Every row gives one point. The window is the flat piece filled in between its corners: a triangle in 3 columns, a solid with four corners in 4, and so on. A path goes straight from each point to the next, and from the last back to the first. After which points does the path pass through the window?

Window:
[[ 17   0 -78  -7]
 [ 52 -48  33 -12]
 [-52  35 -83   8]
 [ 61  12  30   2]]
Path:
(1): [ -8  -6 -88  64]
(2): [  3  -5 -24  24]
(3): [ -5   6 -14 -36]
(4): [ 52  -8 -11 -47]
(5): [ 57 -28 -11  18]
(6): [ 15 -27 -65  31]
(7): [ 15  -3 -61 -26]
(8): [ 59 -11  21 -43]
(9): [ 61 -31  15  32]
(10): [-14  20 -94  29]
(11): [-22  30 -86 -26]
(12): [-24  20 -72 -48]
Through the window after points: none

Window:
[[  16  -21   25  -48   13   -2]
 [ -23 -121  -15   54    4  -18]
 [ -49   45   18  -60   -6   -4]
 [  27   28   58   10  -28   -5]
 [  31   47   39   32   21    6]
 [  17   55  -48   28  -28  -19]]
Path:
(1): [-20 -21  25  18  27 -78]
(2): [ 21  58  45 -44   3 -37]
(3): [ 14  52  21 -37 -14  70]
(4): [ -8  27  28 -15 -28  47]
(5): [  4  23  39 -16  -5 -39]
(6): [ -1  -4  24  15   5 -65]
(7): [-11  -9   1  21 -31  54]
(8): [ 21 -10  27 -32 -16  62]
(9): [  2 -13  49 -30  23 -45]
(10): [ 11  18  23 -21  15 -82]
(11): [ 10   9   8  -6 -19  29]
(12): [ -3 -39 -33  30 -30  41]
(13): [ -4 -22 -13  30   0 -41]
(14): [ 11  -2  17  28  11 -29]
(15): [  9  -5   6  31 -19  50]
(16): [-11 -42  -1  14 -14  25]
Through the window after points: 4, 10, 12, 14, 16

Window, 6 rows:
[[ -27  -44  -71   20  -29   -6]
 [  20  -32  -41  -14   41   -6]
 [ -71   65   41   28   80    3]
 [  47  -85 -109   62   17  -23]
 [ -21   73   30   36  -35   18]
 [   9  -79  -21   42  -10    0]]
Path:
(1): [-21 -44 -80  37 -20  38]
(2): [ -6 -41 -39   3 -11 -93]
(3): [-10 -20 -14   2  16 -81]
(4): [ -5 -19 -41   9  30  27]
(5): [-22  -3 -15  25  28  64]
(6): [-31   3   4  10  21 -28]
(7): [ 13 -85 -51  16  12 -74]
(8): [  2 -86 -88  44  44  65]
(9): [-56  51  12  29  72  58]
(10): [-55  44  32  27  57 -31]
(11): [ -7  10   2  16  13 -37]
(12): [ -8   9 -15  17  18  27]
(13): [-26 -16 -35  46 -21  36]
(14): [-22 -17 -23  43 -31 -36]
(15): [ -4 -24 -34  45  -5 -43]
(16): [-13 -33 -46  50   4  35]
Through the window after points: 1, 3, 9, 11

Window, 8 rows:
[[102  26 -26 -25 -10  73  -7 -52]
 [-69  39  55  -2  34   6 -13   1]
 [ 88 -33  38  14  20 -50 -10 -26]
 [ 12 -59 -88 -91 -64  -3  10 -32]
 [ 56  16 -36  -4  19 -11  29  -8]
 [  1  74  54 -30 -48  25  81 -20]
 [-18   2  18  92 -56 -47  15 -23]
 [-88 -11  48 -25  88 118  32  10]]
Path:
(1): [ -12  -12  -13   -9   45   19   24 -121]
(2): [ 17 -26  15  -3  -4  14  -8  60]
(3): [ 59  -9  26  31 -34 -22 -29  55]
(4): [ 32 -15  25  26   9 -38  21 -63]
(5): [ 24  -7 -24 -29   0  20  30 -57]
(6): [ 37 -21 -15 -31 -32  46   6  44]
(7): [ 30 -12  13  31 -47 -16   0  15]
(8): [  4  -1   5  33  -9 -28  18 -57]
(9): [ 11  10   7   7  29  -3  21 -35]
(10): [ 15  -8  22  -1 -13  15   4  36]
(11): [ 38  16  45  -6 -53  15  25  67]
(12): [   9   40   24  -27   13   -8   57 -113]
(13): [  22    5   37    1   18   -6   36 -101]
(14): [ 39   4  36  -8 -20   7   2  12]
(15): [  1  48  51 -37 -16  30  17  40]
(16): [-32  39  27 -39  29  24  41 -63]
Through the window after points: 3, 7, 9, 11

Window:
[[-10 -30  14 -56  22 -57  66   8]
 [-50   3  15 -79 -77  34 -40   8]
 [-27 -29  52  52  -6  62 -60  23]
 [ 33  19 111  13  10 -14  21  16]
 [-66  10  27  64  75 -72 -57  -4]
 [ 44   9 -12  -9 -13  55  45  37]
 [ 42 -19 -13  36 -99 -38 -59 -13]
 [ -7  -1 -37  92 -40  50  42  39]]
Path:
(1): [ -7 -19  37  39 -16  31 -34 -11]
(2): [-12 -13  35  39 -36  14 -58 104]
(3): [  2 -20  12  36   4 -45  23  76]
(4): [  9  -9   9  37  26 -18  41 -11]
(5): [  1 -12   4  12 -33   4   2 -92]
(6): [ 19 -24   8  -4 -41 -53 -14  68]
(7): [-24 -31  15 -22  -7 -36  18  98]
(8): [  9 -15  12 -28   1 -30  39 -44]
Through the window after points: 1, 5, 7

Window, 9 rows:
[[  34  -33  -14   -3   43   29  -22  -80  -38]
 [  13  -20  -59  -44  -11  -89    0   28  -32]
 [  21   21  -20    6  -38  -34  -17   71    8]
 [ -32   -7   16  -29  -96  -63  -12   43    7]
 [   4  -65  -43  -18    7  -56  -25   66   -1]
 [  70  -42   -9  -28   61   44   35   -4  -31]
 [  -7   -9    1  -35   17  -91  -22   53    1]
 [   3   11   64  117  -51   13   77    8    8]
 [-121   28  -54  -39  -17   65    5  -34   37]]
Path:
(1): [-27 -11  13  -1  16  32  -1  35 -58]
(2): [-33   5  27  41 -37 -20  21  56 -33]
(3): [ 23 -10   7   8 -60 -44  40   4  88]
(4): [ 24 -24 -43 -53  -1 -34  -6  -4  59]
(5): [-49  -3 -42 -43  13 -10 -30  57 -61]
(6): [-46   7  -5  10 -26 -38 -33  29 -40]
(7): [  3   1 -40 -32 -64 -58   3  14  90]
(8): [-13 -17 -23 -26 -34 -44   6  28  40]
(9): [-37  -2  -8 -18 -23 -40 -13  52 -48]
(10): [-21 -30  -6  -1  15  12   3  27 -91]
(11): [ 18 -34 -25 -21  10 -15  20 -18  72]
(12): [ 45 -26 -13  15 -13   0  39 -18  81]
Through the window after points: none

Window (9 x 9):
[[  48   15  -21   -5   46   27  -90    3  -18]
 [ -58  -81    0   17   76  -33  -78  -58   -5]
 [  16  -22   58   50   -3   33   19   14   -6]
 [  49   55  -30   20   49   16  -71  -66  -17]
 [  68   -2  -21   -8   24  -28  -32  -32  -34]
 [  24   10    2 -111    8  107  -31  -44  -37]
 [  11   13   -4   85  -48  -46  -18   18    7]
 [  38  -22  -31  104  -14   60  -40   -8  -32]
 [ -85  -84    1   42   34   79   68   35   -4]]
Path:
(1): [  10   43    2    0   37   33  -59  -30 -103]
(2): [ -17   17  -34   20   38   40  -60  -10 -113]
(3): [ 46  -8  -4   4   8  56 -30 -31  22]
(4): [ 35 -22  -3 -18  16  69 -19 -15  61]
(5): [ -7  -4  14 -27  12  55 -12 -17 -85]
(6): [ 11  11   2  47   2  18 -38  -7 -51]
(7): [ 40 -11 -20  44   5  18 -31 -11  29]
(8): [ 19 -43 -23  19   2  32  -3 -11  41]
(9): [-11  24  15  12  19   5 -24  -4 -89]
(10): [ 18  15 -10  33  18  22 -70 -20 -71]
(11): [ 56 -10 -18  29  17  15 -64 -34  14]
(12): [ 44  13 -23 -27  25  50 -43 -55  21]
Through the window after points: 2, 4, 6, 8, 12

Window:
[[ 63  22  44  21   3  29 -12 -24 -90  -2 -47]
 [-57  70  10 -19  69 -28 -26  17 -29 -35 -54]
 [ 61  24  12  24 -29 -11   3   5  65 -66 -32]
 [ 53  39 -68 -17 -98  60  21 -56  23  57  39]
 [ 28  10 -30   5 -45   6 -65  37 -14 -48 -31]
 [-21  39  19  33  40 -70   5  79 -43  14 -14]
 [ 94 -11 -10 -24  13  64  19  44 -15 -48 -29]
 [ 31 -39 -54 -37 -64   4  -2 -94  10  28  75]
 [ 99 -12 -23 -79 -95  24 -22 -52  54  85  26]
 [-66  32  78   2   7  -4  -3  67 -34 -45 -25]
 [ 44 -14   2  44  16  70 -49  14  46 -19 -23]]
Path:
(1): [  3 -58 -45 -25 -31 -13  30 -46   1  38 -27]
(2): [  3   5 -15 -18 -19  24   9   0  -7  26 -54]
(3): [ 47  36  12   0  -9  26 -64 -15  -9 -18  71]
(4): [ 28  71  23  -4  20  26 -41   6 -25 -66  52]
(5): [-32 -24 -17  26  -2 -20  20  11 -11 -10 -76]
(6): [-45 -24  -9  -4  -8 -13  12   1   5 -13 -87]
(7): [  8  92  27  -9  58   6 -47  31 -28 -39  11]
(8): [ 34  44  -1  -3 -25  -1 -37 -16  -8 -13  82]
Through the window after points: 6, 8

Window (11 x 11):
[[-65 -34  75  27 -37 -17  20   1   5   0  -4]
 [-20  -7  -3 -42  -3  13   4  37 -24 -38 -20]
 [  2  31   5 -60  25 -20 -42  24  23  -6  -5]
 [-56 -12  47 -46 -66  46  39   6 -12  27  10]
 [-78  -9   8 121 -40 -27 -67  67 -20  -8   7]
 [-13 -17  37 -14 -58 -63  -7   2 -15  63  -8]
 [-20   3 -13  -9  21  31 -79  21 -52 -26   4]
 [-27 -38 -49 -10 -30  11 -33 -26   5  24   1]
 [-29  16 -13 -16 -64  15 -36 -50 -14 -19   0]
 [ 24 -54 -18  22 -52   3 -52  -1  33   1   6]
 [ 20  20 -14  51  18 -43 -38  31 -20  36   9]]
Path:
(1): [-21   7   8 -19  -5  14 -42  15  -7   1 -29]
(2): [-21   0  45   3 -17  32 -16   8  13  35 -59]
(3): [-33  -3  19  -7 -33 -26  -8  23 -27 -20  47]
(4): [-27 -17   9  -9 -22  -8 -18  12 -13 -13  15]
(5): [-15 -12  10   2 -23  23 -26  18 -10  18 -56]
(6): [-13   9  11  -6 -20 -10 -39   2   0  32 -51]
(7): [-11  -7   3 -30 -25 -25 -18   9  -2  -9  49]
(8): [-16 -29   1   4 -45 -31 -16  29 -34   4  60]
(9): [-17 -15   4  63 -26  16 -32 -11  15  35 -58]
(10): [-32 -15  20  -3 -30  14 -32  16   7   1 -36]
(11): [-45 -13  -8 -15 -41 -10 -27  -7 -12 -11  59]
(12): [-25   9 -15 -16 -47 -16 -28 -15 -24 -22  53]
(13): [-29   6   0  -7 -48  26 -37 -33  -4  -1 -40]
(14): [-25  -3   9   4  -6  25 -19  16  -7   0 -71]
(15): [-21 -13  -9 -31 -25  -1 -10  14 -17 -19  14]
(16): [-19 -11  -6 -22 -15 -23 -21   3  -9  -7  65]
Through the window after points: 4, 6, 12, 14, 16

Window (12 x 12):
[[  39   67  -11  102  -19  -34   86    8  -52  -79   23  -50]
 [  44    3   -4  -90   36  -49  -50   -4  -11   -8  -39   77]
 [ -47  -28  -90   45 -121  -26   66  -46    0    6    9   11]
 [  37  -12   86  -87  -24   11  -40    5   10    1   -6   18]
 [ -25  -27  -71   67  -70  -27  -33    2   26   15   36  -59]
 [ -28  -74    6  -78   34   -9    1   22   32   22   29   40]
 [  56    1    0  -68   20   55  -16   47   41  -10  -43   40]
 [  37  107   42   -5   35   -9   29    2   25   29   -9  -24]
 [ -66   97    9   85  -11  -10   39    6  -36  -77  -33  -41]
 [  12  -76   13  -36   36   49  -44  -59    9   43  -14   25]
 [  45   -7   69   -6   26  -21   -3   50   10   35  -67   42]
 [ -11    6  -32   50  -40  -60   60  -37   39  -67  -36  -67]]
Path:
(1): [ 15   9 -34 -39 -49 -53  36  -8 -82 -18 -46 -71]
(2): [-23  32 -11  77 -18 -17  26  14  87 -35  33  64]
(3): [ 27  -3   1   5  11 -22  17  13  40 -47  25  49]
(4): [-18   2  -7  -8 -25   8  28   2 -51  36 -58 -99]
(5): [-20 -12 -40 -34  -8  -5   6  18 -35   3 -33 -90]
(6): [  4  14 -18  21 -28 -15  10 -28  37 -15  14  14]
(7): [-10   4  29 -14  -2  -8 -17 -18  37 -11  -6  54]
(8): [  7 -32 -41 -40 -16  10  16  18  -5  37 -50 -37]
(9): [ -2 -15 -32 -45 -41   2 -11 -17 -33  38 -36 -46]
(10): [ 16  25  12  87  16 -24  10  42  95 -56  32  32]
(11): [ 19  49   2  44 -28   0  -5  -1  78 -70  24  65]
(12): [ -5  16  -3   0 -13 -30  41  10 -23   3 -30 -32]
Through the window after points: 3, 9

Window (12 x 12):
[[ -90   54   34   72    0   29   54   -5    0    9    2  -44]
 [ -52  -11   54   10   44  -82  -72   81   22  -42  -39   17]
 [ -20   36  -33    9  -37   31  -21  -59  -31    3   64   27]
 [ -78   43  -18  -68  -34   -1   51   -1   43   10   25   20]
 [  42    7   41  -22   22  -73  -64  -61   45   23  -66   36]
 [ -16    5   17   32   71   -1  -40   94   15  -34   20  -61]
 [ -65   -3  -36   89   44   68  -47  -16   39  -18 -121  -12]
 [  64   50  -13   -3  -87  -53  -34   16   34  -48  -22  -30]
 [ -83  -23   72  -40  -30   61   26   -9   42  -16  -44    1]
 [ -75   36   36  -40   36  -23   41   50    3  -84  -41   43]
 [  11   39    7   -3  -41  -38  -20   69  -40    4  -68  -58]
 [ -31 -104  -29   14   -2   18    6  -47  -10   32    2  -16]]
Path:
(1): [-38  38  12   1 -14  -2 -38  -9  25 -42  -8 -63]
(2): [  9 -64  11  68  57   4 -12  68 -23  21 -47  83]
(3): [  1 -10  40  25  -8  10 -12  43  33  -5  -7  31]
(4): [-42  15 -28  13  17  -7 -38 -14 -14  -4  -1 -79]
(5): [-103   -4   -5   26   17  -61  -24  -20   -4  -57  -25  -90]
(6): [ 48   7  35  14   5  47 -21  48  19   5 -60  59]
(7): [-14   4  49  41   1  28  39  33  20 -16 -32  58]
(8): [-71  30 -17 -57  -4 -63 -54 -38  -3 -20 -22 -32]
(9): [-58  12  14   2   1 -15 -61 -18   5 -23 -13 -24]
(10): [ 31  20 -11  29  29  24  48  32  34  -3 -52  45]
(11): [-20  14   9  64  14   6  22  40 -12   6 -33  77]
(12): [-86  15  13 -66  21  -1 -26 -18  60 -62  -5 -73]
(13): [-56 -30 -23 -15  -2  -8  -1 -13   7 -30 -13 -45]
(14): [-20  12  62   3  -5  35  33  22  27  51  -8  95]
(15): [-19   7  -2  11  10  -6  15  54  72   2 -18  62]
(16): [-57   2  39  -5   9 -15 -22 -12 -22 -38 -57 -57]
Through the window after points: 9, 13

Window, 14 rows:
[[  54   26   23  -50   29    7   60   -7   21   92    1   55    9   64]
 [ -23   25  -37  -37   21   18  -88    7  -39  -61   54   35  -25  -59]
 [ -18   66   -3    4  -38   46   67   16  -25   32   38   31  -33  -22]
 [ -67  -11  -66   -8   -2 -121  -43   44  -15   -2   25   19  -16   42]
 [  15  -70   -6  -23   11  -82   33  -23  -20  -36  -13  -14  -51   18]
 [   0  -30    2   -5  -32  -60   -3   16    9   31  -97   32  -18  -18]
 [  70  109   48   35    6   25   74  -64   15    7  -17   22   47    3]
 [ -59    6   -1  -11  -60   -4 -101  -30   16  -24  108   18  -42  -32]
 [ -95   54  -31  -69  -45   74  -36  -24   30  -72   75    5   25  -37]
 [ -15   91   17  -19  -24   58  -11   36   58  -50   49   47  -50   21]
 [  76   16    0    0   12  -32   98   54   73   60   22   33   32   -9]
 [  40  -37    2   62   52   11   59   31   30   66  -18    6   21   64]
 [  97  -46  -43   -2  -42  -67   19   28  -29   34  -53  -28    9   59]
 [  84   51  -39   14   42    6   77  -37   60   81  -39  -24  -26   21]]
Path:
(1): [ 24 -12  62 -19  52 -19  11  28 -18  71 -39 -55 -47  33]
(2): [ -6  17  68 -62 -20 -30   7  49 -22  42  47 -64 -20 -21]
(3): [ 21  28 -59  24   1  17  36 -24  13  -6  -7  57 -24  13]
(4): [ 64  10 -42   8  11  13  53 -24  36  27 -22  33   0  15]
(5): [  0  54  36  25  61 -30  30  29  35 109   0 -94 -40  41]
(6): [-16  19   7 -28  16   9  -8  18  23  17  31 -42 -15  20]
(7): [ 51  17 -34  14 -29 -29  24 -17  24  23  14  63  -9 -16]
(8): [-10  -2 -72 -17 -24   9  11 -41  33 -26  47 101 -41  24]
(9): [  5  58  12 -11  -1  11  -3  30  26  -6  12   2 -22   4]
(10): [ 16  34  61 -26  -9 -32   8  58  -8  33  11 -82  34  42]
(11): [  4  26 -32  -3   0  -2  34  -7  12  -5   5  45 -25   3]
(12): [ 37  -8 -22  32 -18 -34  60  -6   6  14 -13  52 -10  29]
(13): [ 51  18  20 -19  24 -21  -1  38  24  42  -1 -26 -14  13]
(14): [-22  44  42 -22 -24 -37 -10 -14   1  24 -19 -31   7  10]
(15): [  7 -25 -58 -11 -13  14 -12  14  17 -16  20  64 -24 -21]
(16): [ 19 -15 -36  34  -3 -10  43   6  33   6   3  44  17  24]
Through the window after points: 2, 4, 6, 8, 14, 16
